Each row is a point. Each copy is the shape, with its points in the same order, turned, moved and blurred by noise. Some copies are also mirrored. Which?

Shape:
[[ 10  -8  81]
 [ -9  55 -15]
 [  6  58  17]
 [  6 -37  39]
 [ 17 -64 -80]
 [ 40  15  41]]
Copy 1 (6 x 3):
[[  5  23  85]
 [ -7  50 -27]
 [ -8  61   9]
 [-11 -17  59]
 [-73 -74 -41]
 [-33  25  53]]
Copy 1 is: mirrored
Copy 2:
[[  43   29  -41]
 [ -34   31   49]
 [  -6   53   41]
 [  31  -10  -18]
 [   6 -102   65]
 [  44   30   13]]
Copy 2 is: mirrored
Copy 3:
[[-22 -24 101]
 [ 24  35  11]
 [ 30  29  45]
 [-36 -41  56]
 [-23 -70 -59]
 [ 21 -24  69]]
Copy 3 is: only turned
Copy 4:
[[ 29 -55  41]
 [-21  45  33]
 [  0  35  53]
 [ 11 -46   5]
 [-50  23 -94]
 [ 32  -4  26]]
Copy 4 is: only turned

Shape, 9 rows:
[[  2  -5  -8  19]
 [ 47 -22   6 -12]
 [ -4   0  39  32]
 [  6 -26  42  14]
 [ 11  33  31  30]
 [ 66  69 -87  31]
 [ 17 -27  -3 -64]
 [ -5   1  25   9]
 [ 14   7  23 -66]]
Copy 1:
[[-10  -7  17  33]
 [ 43  18  26  11]
 [ -9 -33  53  17]
 [ 16 -39  47   5]
 [-16  -2  68  40]
 [  6  83   8 121]
 [ 12  36  -8 -36]
 [ -8 -15  43  14]
 [ -3  46  32 -41]]
Copy 1 is: only turned
Copy 2, 9 rows:
[[ -7  -8  -1  16]
 [ 46 -30 -25  -5]
 [  7  14  33  -5]
 [ 25  -7  19 -17]
 [ 18  37  20  25]
 [ 11  24 -76 107]
 [ 26 -20 -62 -48]
 [ 11  17   3 -17]
 [ 31  19 -51 -53]]
Copy 2 is: only turned

Shape, 14 rows:
[[ -51   50   21   33  -18   -4    1   33]
 [  71   49   54   18   66  -24    8  -27]
 [  27  -68  -20  -39    5    8  -17   65]
 [  39   70   -4    3   16  -44   10   22]
 [  14 -109    6    1  -41    7  -23  -56]
 [ -16  -31   -3  -46   20   29  -27  -47]
 [  31  -35  -35   18  -12   31  -35  -62]
 [  -7 -101    1   27   -3  -49  -10  -39]
 [ -28  -20   46  -64  -26    4  -20   41]
 [ -36   35   86   13   25   17  -24   30]
 [  13  -14  -28    4   48   60   27   -1]
 [   3  -26   46  -19  -84  -54  -24   29]
 [  67   13   31   19   52   -9   52   10]
 [  45   33   35  -36   -4  -27  -74   36]]
Copy 1:
[[ -80   23   16  -19  -26    0   32   35]
 [  25   21  118   35   19    6   15   27]
 [  54  -25  -20  -57  -36    1  -32   68]
 [   2   69   41   18    0  -20    2   34]
 [  31 -106  -24   25  -39   40  -32  -10]
 [  16  -62   13  -39   17  -17  -14  -25]
 [  26  -39   -9   11   22   56  -28  -33]
 [  26  -96  -31   53  -17    6    5   34]
 [ -23  -36   22  -57  -65  -40  -34   28]
 [ -66  -23   84  -41  -18   -1   17   52]
 [  43  -14   17  -52   13   31   44   -2]
 [ -34  -25   -2   23  -91  -21  -56   47]
 [  54   20   81   17  -22   12   47   39]
 [ -12   18   60  -14   -9  -18  -81   59]]
Copy 1 is: only turned
Copy 2:
[[ -60   58  -47   -6   10    1   29   -5]
 [  71   60    2   12   54   19  -15   32]
 [ -34  -56   36    5  -23  -31  -35   46]
 [  22   72   -4    4    4  -49   -4    1]
 [   4 -121  -30    1    3   35  -19  -37]
 [ -15  -28   19  -37    1   41  -51  -35]
 [  22  -40   -6   15  -34   58  -39  -35]
 [  -1 -101   -8   35   35   16   17  -34]
 [ -67  -30  -30  -55   22  -17  -50   24]
 [ -59   53  -41   -5   58   42  -15   45]
 [  10    1   45  -18  -42   47   14   21]
 [ -38  -33 -101   -5   21  -59  -23  -15]
 [  60   23   20    5   19   -2   20   59]
 [ -14   37  -26   14   25  -28  -88   27]]
Copy 2 is: mirrored

Shape:
[[ 27  24 -43 -21  42 -22  60 -14  31 -34  -1]
 [-90   1  65   0  12 -28  -8  23  41  -4   6]
 [ -4 -18  29  49  25  21  50   0 -71 -20  74]
 [ 15  80  11 -32  28 -14   7  14   8   7 -18]
 [-19  -1  36  26 -23 -68 -24  53 -50  28 -12]
 [ 48  27  -6 -25 -10  58  20   5 -51   8  -5]
 [ 61 -22  14  68 -61  -4 -17  40   4  32  33]
 [-41  -9 -19 -56 -43 -27 -23  16 -17  17 -61]
 [-29  -5  -8  19 -19  -1   0  15  -3   5 -12]
 [ 28 -15  64   9 -82 -46 -32 -34 -74 -35  38]
 [ 38  60 -11  26 -28  35   3  47 -20 -11   5]
 [ -2   2 -15  14 -43  11  11  32  48 -41 -47]
 [-65 -33  51  -4  42  -5   0  46  31 -20   9]
 [-28 -56 -72  -7 -32   3   4  82  35  -3  33]
 [-40  23  -4  43 -11 -44   0 -14   9  -1 -23]
 [-18   1  -1  23 -41  33  21 -37  27 -39  21]
 [ 71 -47 -49 -26  -7 -15 -79  12  24 -51  26]]
Copy 1:
[[ -36   -2   25  -41  -49  -54   52   35    6   14   -6]
 [ -49  -42    9    6   54  -35  -61  -10   28    1  -52]
 [ -68  -49  -37  -41   58   22   61  -22   39   -8   52]
 [   7   46  -14  -28  -12  -48  -15   38   33    0   -6]
 [  33  -25  -77  -14   38  -17  -16  -45   22  -28  -43]
 [  22   21  -10  -23  -10   36   30   24   59    2   46]
 [  47  -42  -17   47   18  -15   34  -51   38  -76   33]
 [  46  -12  -18   -9  -35   25  -52  -20   20   35  -61]
 [  -8  -28  -20   19    3    7   -5  -15   20    6  -20]
 [  15    7  -14  -55   43   37   -4 -113   -4  -54   25]
 [  -6   28  -39   20  -21    5   22    9   70  -43   24]
 [  -5   -7   32   39  -38    9   13   -7   39  -26  -56]
 [ -46  -75   16  -12   51  -19  -35   18   41   -9  -49]
 [  -1 -121   -7   20  -71   -5   -4  -10   60  -14  -17]
 [ -24    1  -27   28    4  -19    7  -23  -14    0  -36]
 [ -58  -10   42   25  -14   18   12  -31   12   -3   19]
 [  36  -66   37  -29  -65   20    0    4  -21 -103   13]]
Copy 1 is: mirrored
Copy 2, 17 rows:
[[ 21  21 -48   8 -49  41  45  23  21   7  -1]
 [-26  33  79 -37 -28 -26  15  -6  81 -48 -25]
 [ 28 -14  82  43  52  19  48  52  -1  -5  35]
 [  5  35   5 -37 -68  -9  44  24 -34 -18 -31]
 [ -3  42  43 -42  52 -63  34 -34 -16 -42  -6]
 [ 46  13  28  -3 -15  40  -1  25 -83 -10  -3]
 [ 89  35  36  27  46 -62 -21 -26 -20   6 -26]
 [-20  30   6 -62 -20  10 -25 -70 -19 -61   4]
 [ -4  29  40   1   1  -3 -12 -26   7 -15 -12]
 [ 70 -62  62   2  41 -35  51 -55 -31 -77  -5]
 [ 27  49  25  44 -21 -14   6   9 -69 -15 -31]
 [ 12  53  -2  29 -24  21 -20 -43  15 -38 -61]
 [-17  39  59 -30   2  -6  -3  34  78 -57 -19]
 [ 21  79  -4  35   7 -11 -74 -14  40 -42  47]
 [-27  14  25  -1  -6 -22  32 -48  23   4 -26]
 [ 33 -13  50  52 -38  29  -5 -32  29  -8 -20]
 [ 62 -33 -68  15  -3 -40 -60  14   5 -68 -13]]
Copy 2 is: mirrored
Copy 3:
[[  2  16 -12  20  27  25  95  20  14   0  24]
 [-27  35  86  14  19   2 -29 -25  42 -41  75]
 [ 52 -52   9  71  15 -11  16 -76 -42 -24  46]
 [ 13  66  57  10  29 -20  39  31 -18  26   6]
 [-25 -26  56 -15 -23 -56 -45 -13 -20   8  25]
 [ 52  24  11  21   6  18  19  -7 -80  -5 -26]
 [ -4 -10 -52  45 -40 -10 -74   2 -34  19  23]
 [-35  38  49 -77 -15   5 -10 -10 -11 -39 -24]
 [ -8  14  21   0  -2  -4 -14 -23   1 -39  14]
 [-70 -16  15  36   3  -2 -37 -97 -75  43 -14]
 [ 18  45  -3  32   2 -23  -7  22 -79 -25  17]
 [-48  47  -1  25 -17  33   1  32 -11 -55  14]
 [ -7  -9  77  17  29  28 -23  -7  30 -45  90]
 [  3  15 -55 -60 -16  18 -16  -2  -9 -71  85]
 [-37  22  25  24  -1 -42   2 -16  30 -27  -4]
 [-10  46 -22  52  11  35   5 -56   2 -46   4]
 [-45  -3 -70 -37  68  49 -17   7 -27  24  15]]
Copy 3 is: mirrored
Copy 4, 17 rows:
[[  37   -1  -12   50    6  -48   -2   -1   45  -65   13]
 [ -94  -48   38    4   19    9  -25   24   -4  -16   -5]
 [  43  -30    3  -15   32   58   46  -26  -20   11   48]
 [   1   32   31  -23  -14  -49  -33   46   40  -19   29]
 [ -38   -8   16  -36  -24  -32   -5   30  -73   45  -14]
 [  57   38  -18  -46  -18    5   27   27   63   27    1]
 [  27  -41  -15    3  -86   42  -18    9  -18   74    3]
 [ -68   32  -45  -25  -25  -54   -2   27   27    7  -61]
 [ -30    7  -12   16  -24   19   -4   10    0   -3  -25]
 [   5  -56  -32  -90  -23  -12  -39  -69  -17   56   -9]
 [  38   27    2  -37  -72   26    2   30   29   -5   22]
 [ -19   -1   -7   13  -89   -1   -6   17   32  -45  -47]
 [ -49  -61   24   21   32   19  -10   53   -6  -33  -19]
 [ -30  -19 -108   54  -45   32   17   63    4  -19  -22]
 [ -43   21   17   15  -26  -13  -24  -22  -28  -23   -5]
 [ -13  -11  -14    7  -27   45  -19  -57   56  -27   -8]
 [  65  -27  -90    7  -30    1 -102   38   10   -3  -58]]
Copy 4 is: only turned

Shape:
[[-17  65 -34 -10  62 -20   1  24  44 -73  33  33]
 [  1  62  -7  31 -38  19 -67   9 -18  17 -31  78]
 [ 27  30 -15   4 -37  12 -73 -44 -12  22   5  15]
 [  5 -34  -8   2  -7 -12 -69 -19  48  44  11  70]
 [-39 -31  28  -7 -10  91 -26  27 -34 -58 -25 -26]
 [-67  31 -52  45  37   3  24  10  35 -70  49   5]
 [ -4  44   0 -13 -52   0 -20 -33  31  81 -33  60]
 [ 12 -55  53 -14 -10  65   8 -26  -4   6 -44 -11]
 [-31 -52  27  -9  15  89  44   8 -45   3  22 -75]
 [ 57  -4 -30  18 -55 -35 -43 -12  43  15 -19  36]
 [-10 -47  19 -54 -34  62 -22 -31  18  35  12 -30]
 [-14 -30  18 -30 -38  79  58  37 -51   0  38   6]
 [-25 -62  46  -7 -43 -12   1 -66   1  18  12   3]
 [-22  38 -10  10  48  29  35  35 -42 -31   6 -13]
 [ 21  11  37   8 -72  21 -22 -41  66  31  13  26]
 [-19   0 -29  10 -49 -55 -42  -3  80  44 -13  15]
 [-45  63   6 -24  13 -24  14  54 -20 -49  36   1]
 [  1 -32  77  21   1  78 -19  29 -28  19  15 -33]]
Copy 1, 18 rows:
[[ -14    8  -12   33   19    6    4   85    6  -97   29   13]
 [  -9   28  -25   29  -72  -13  -26  -38    8  -27  -38   84]
 [   9   22  -35  -10  -38  -37  -49  -38   -9    2  -11   26]
 [   8   -9  -24  -19  -20   -9 -114   14   44   15   -8   67]
 [ -53  -67  -37  -24  -50   68   31  -19    5   -7  -19  -32]
 [ -85  -23   -6   60   31   -4  -16   49   33  -63   34  -25]
 [  15   84  -25   22  -63    0  -65   -9   45   28  -21   50]
 [   8  -17  -45  -26  -16   85   -3  -28   32   57    1  -17]
 [ -79  -47  -28  -16   -6   60   30    6  -32   85   19  -72]
 [  63    1   -6   33  -34  -18  -96  -28   44   -7   -5   20]
 [ -18    2  -55  -55  -44   37  -44   11    7   65    6  -47]
 [ -48  -41  -21    8  -81   36   32   20   -4   74   59  -12]
 [ -15   -6    6  -51  -13   13  -45  -29   71   72   43  -16]
 [ -36  -13   -1   40    6   19   50   32  -28   -3    8    4]
 [   3   49  -16   -5  -55   29  -90  -38   27   11   40   -4]
 [   7   29   11   31  -15  -17 -121   15   58    4  -27  -16]
 [ -44    9   49   11  -31   -9   35   69  -11  -36   21  -12]
 [ -65  -28    6  -41  -32   77  -15  -28  -45   52   -4   -7]]
Copy 1 is: only turned
Copy 2, 18 rows:
[[ 22  15  -6 -58 111 -33 -58  44  16 -28   9  17]
 [ 24 -17  -6  63  14 -23 -71  29 -66  16  53  66]
 [ 57 -41  -3  30  -9 -16 -54  23 -36  20  47 -20]
 [ 60 -51  22 -11 -19 -15 -52 -16  13  51  32  60]
 [-12  17  21 -41 -18  80 -31  76 -64 -24 -34   1]
 [ -7  -8 -43 -39  89  -1 -69  67  60 -36 -11  16]
 [ 42   4  20  53 -28 -27 -22 -15  -3   9  88  43]
 [ 15   6  45   3 -43  54   3  -7 -39  -4 -36 -14]
 [-37  26 -11 -55 -25  95  26  37 -10   4 -21 -60]
 [ 87 -31  12  37  -7 -51 -21  19 -15  36  -9  28]
 [ 50   1  33 -37 -66  60   1  28   0   0  30 -27]
 [ -1  57 -58 -43 -40  53  10  34 -28 -10   0  -2]
 [ 17 -19   9 -18 -89 -10 -35  -9  19  -6  -9 -23]
 [-39  19 -23 -33  66  18 -15  40 -31 -13  -5 -13]
 [ 79  30  28  40 -47  -6 -61   0  34  23  14  17]
 [ 54 -32  47  18 -14 -69 -16  50  49  33  36  45]
 [-26  43 -25 -61  54 -53 -36  67 -24 -16  28  -9]
 [-20  37   9 -14 -41  77 -34  22 -38  65 -21 -21]]
Copy 2 is: mirrored

Shape, 16 rows:
[[ 49  34   7 -29   6 -65  24 -17 -31  20 -55  16]
 [ 28 -40   8 -14 -14 -10 -22 -16   9  22 -46  56]
 [  4   6  43  44   0   1  11  49   5 -12 -22  13]
 [ 28  23 -10 -13   4  -2 -24  -4   7 -54  16   9]
 [-40  45  38 -21 -45  60  53  -8  35  69  69 -17]
 [-51  13  13 -55  34  37  41  55  15  54  63  13]
 [ 17 -23 -59   0 -19 -33  15  21  -5  16 -46 -21]
 [-46  25  39  15  28  21   4  10  14  88  69 -37]
 [ 74  20 -31 -11 -14  15   6  12 -27  19 -65  -7]
 [ 55 -44  -3 -19 -37 -26  28   3 -36 -16 -59  -1]
 [-30  17  15 -20  32  71   4 -11  26  92  50 -35]
 [-65  56  33 -21  31  88  29  22  32  70  17  -4]
 [ 82 -31  28 -27   4  -2   5  23 -36  -2 -25 -12]
 [ 44 -31  -6   3  34  -9  61 -32   4 -20 -48  -5]
 [ 58   4  22 -21   2 -22   8  37  77   5 -21  -7]
 [-85  26  57 -55  10  46  -1   9  29  47  17 -60]]
Copy 1 (16 x 12):
[[-42  41  22  -8  -1  14 -74  18 -68  40  37 -16]
 [  9  37  -1  12 -28 -25 -34  43 -54  -2 -31 -16]
 [ 33  13  28  66   6   5 -31  17  13   7  33  -6]
 [-19  12 -18  -3   1  42 -10 -10  18   0  -9 -22]
 [ 67 -30  28 -51 -82  27  15  36  18 -10  91  58]
 [ 72 -58  42 -52  11  34  22  75  -2  -4  54   8]
 [ 13   2 -29   3   0 -30 -30   4 -40  85  16 -21]
 [ 58 -83  43 -17 -58  13   3  29  -4 -26  96 -25]
 [-12  10  35   9 -25   8 -51 -13 -43  84 -21   7]
 [-38  43   3  21  10 -47 -25   6 -43  55  -3  19]
 [ 57 -72  59 -54 -83  11  17  37   4   0  47 -19]
 [ 89 -33  80 -30 -64  55  22  68  19  16  59 -10]
 [-48 -11  44  20  11 -29 -35   8 -24  25 -18  20]
 [-12  53  37 -24   4 -52 -41  -2   8  43  13 -34]
 [  0 -13  -7   4 -13  -6 -92  55  36  25   4   2]
 [ 17 -50  37 -13 -72  33  50  96  23  18  82 -17]]
Copy 1 is: mirrored
Copy 2:
[[ -62    8  -41  -30   61  -20   19   58   17  -22    5  -24]
 [ -12   39    1  -18   -8   -7   50   25   37  -48  -32   -6]
 [ -25  -21   52   20   37   -5   19    3   57   -9   17   31]
 [  38   10    4    0   41   -1  -21   34   -8  -27   -5   37]
 [  -8  -15    5  -30  -37    2  -90  -93   40   -3   46  -23]
 [   2   27   39  -65   34   20  -30 -104    9   16   37  -15]
 [ -37   28   -6  -27  -10  -30   40   47   -8   41   17   27]
 [ -43   14   27    4   10   51  -68  -85   31   41   -1  -20]
 [ -22   -1  -45  -38   12   12   39   60   39    1   40   36]
 [ -21  -15    3  -28   -9  -19   66   77   -3  -18   26  -13]
 [ -10   38  -12  -12  -11   64  -52  -90   34   20   27  -16]
 [ -30   35    6  -17   11   34  -46 -121   48  -19   65   18]
 [   0  -19   13  -29   25   37   48   63   22   -6   23  -20]
 [   0  -11  -35   34   24  -18   68   23  -10   -5   27  -24]
 [  26   37   21    6   41  -30    5   32   69   19   31  -16]
 [ -33   60   47   -1   -7   48  -70  -63    8  -20   75  -15]]
Copy 2 is: mirrored
Copy 3:
[[-10 -25  55 -22 -63 -66   7  43 -14  37 -29 -17]
 [ 25  -1  26 -45 -42 -28  23  57   5 -45  -6  20]
 [ 30   6  40 -40  30  -5 -29 -14 -22  10 -36  23]
 [ -7  16  17   4 -36  -9  -2 -27  17  13  35  26]
 [-37 -15  -5 -16  37 106 -19  90  10  65  -9  -9]
 [ -9   3 -38 -48  71  31 -34  73  -7  70  39 -38]
 [-15 -67  16  -1 -26 -41 -28  12  27 -33  -8   1]
 [-25  39 -23  -2  56  55 -63  66 -14  45 -26 -43]
 [ 41 -60  37   3 -56 -21   3  13   8  -4 -14 -42]
 [ -8 -60  79 -18 -26 -41  32  15  -6 -31  -6   1]
 [  1  20 -47  15  42  64 -16  94  14  32  -8 -57]
 [ 19   3 -41 -34  66  66 -24  74  30  87 -24 -44]
 [ 21  -9  77   1 -12 -28  25  19 -33  -8  19 -18]
 [-10 -40   5  10  -5 -56  65   9 -15   6 -35   6]
 [ 42 -20  36  27  -4 -20 -17  52 -21  21  -1  63]
 [-12  33  20  -7  83  35 -31  91  70  59  -4 -26]]
Copy 3 is: mirrored

Shape (17 x 12):
[[ -14  -20  -36   22   25   24   36   18   18  -22   16    7]
 [ -22  -16   15    5   22   -7   26   29   12   38   43   18]
 [  37  -19  -39  -31   28   19   25  -80   19  -19   35   30]
 [   5    1  -17  -18  -51  -51  -21  -38   17  -25  -51   25]
 [ -25   -9   -4   18  -10   -1   -3  -34  -57  -24   37   22]
 [  11  -18  -12   27   -1   28   27   23   13  -14  -10   14]
 [ -13    4  -21  -43   10   31   36   10  -12  -14  -86  -58]
 [  -4  -31    3    8  -21   38 -101  -44   12  -15    7   -9]
 [ -13   -7  -17    6    1   14   29   26   10  -34  -12   28]
 [  52   12    0   19   22   13  -13   30   14  -30   15   21]
 [ -12  -27  -41   27  -14  -40   36   -1    3   26   28    4]
 [   5   -1    9   38  -27    9   11   33   21  -38   -5  -15]
 [ -14    6   31   31   15   13   34   20   24  -36   28 -103]
 [  19   75  -23   24  -20    6 -121   29    3    9   17    8]
 [  66   24  -12   26   -6   14   32   -4   14   18   17   22]
 [ -32   -8   -4   -2  -30   19   31  -46   23  -17   29    4]
 [ -21   51   17   46   32   27  -69   24   25   -8  -83  -55]]
Copy 1:
[[  8   3 -41 -36  41   1 -12  -1  14 -30  -5  -6]
 [-30  14 -56 -14   3 -44  -2  22   0  -7  17  17]
 [  1 -59 -41 -32  21  23 -22 -71  -4  36  18   4]
 [ 56   6   7  58  -6  11  -3 -49  28  51 -28   3]
 [ 17 -18   5  31   7   2  -1 -25  -5 -35  57  21]
 [ 24   8 -35 -18  38   4  17  10  31   3   4 -22]
 [  6  46  32 -42 -13  35  59 -38   9   2 -47 -56]
 [-17 -43  17  77  37  64  -8  22 -19  14 -13  -3]
 [ 38  25 -19 -27  26   5  -2   7  28   6   1   0]
 [ 22  -3 -27  -3  36   2 -30  24  16  33  25 -51]
 [ 14  -7 -60  15  -7 -42   2 -28  31 -39 -11   7]
 [ 11  23  -4  10  38   5  -8  19  64  -8   0 -32]
 [-73  32  19 -15  39 -14 -15 -13  60 -50 -13 -62]
 [ 13  35 -38 104   4  54 -53  46 -49  17  18 -68]
 [  5  -7 -76   5  24   4   2 -22  32  36  41 -49]
 [-23  -3 -16   3  15  31 -10 -41  41  -5  10  35]
 [-12  83  23  57  71  29  28  20 -32  14 -50 -80]]
Copy 1 is: only turned
Copy 2:
[[-18 -42 -13 -11  10  14  38  31 -35  -9   3   7]
 [-11  23  13 -14  46  -5   7   6 -39   1  23  10]
 [ 56 -43  -3  24 -21  16  32  25 -31  46  16 -65]
 [ 39 -24 -47  17 -50 -35 -39  -3  50  -7  -1  -6]
 [ -4 -38 -27  35  -6  18 -40 -33 -56  23  17   8]
 [-13 -36  11  -4 -16  -1  22  24 -21 -26  -1  19]
 [-17 -20 -13 -52 -64  -1  11  34   9  39 -81  38]
 [-42 -41  29  61 -21  38 -50   1  50  27  10 -33]
 [  6 -43 -13 -12  -4   4  25   5 -11 -20  -5  27]
 [ 21  -6  14  37 -13  45  21  29 -10 -38   6  23]
 [-12  -4 -42 -13   7 -30 -18  32 -47 -11  39 -12]
 [-20 -26  -3   6 -13  12  -8  12  -9 -61 -26  17]
 [-50   7  -9  -2  20  35 -10  32 -45 -36 -98 -22]
 [-35  44 -14  49 -44  94 -30 -10  60 -34  51  19]
 [ 24  16  14  13 -51   9  28  24 -44 -37  25 -15]
 [ -4 -38 -13 -10  -4  -5  -5 -25 -25   1  -8 -55]
 [-88  28 -12  45 -48  28  23   9  66 -11 -63  46]]
Copy 2 is: only turned
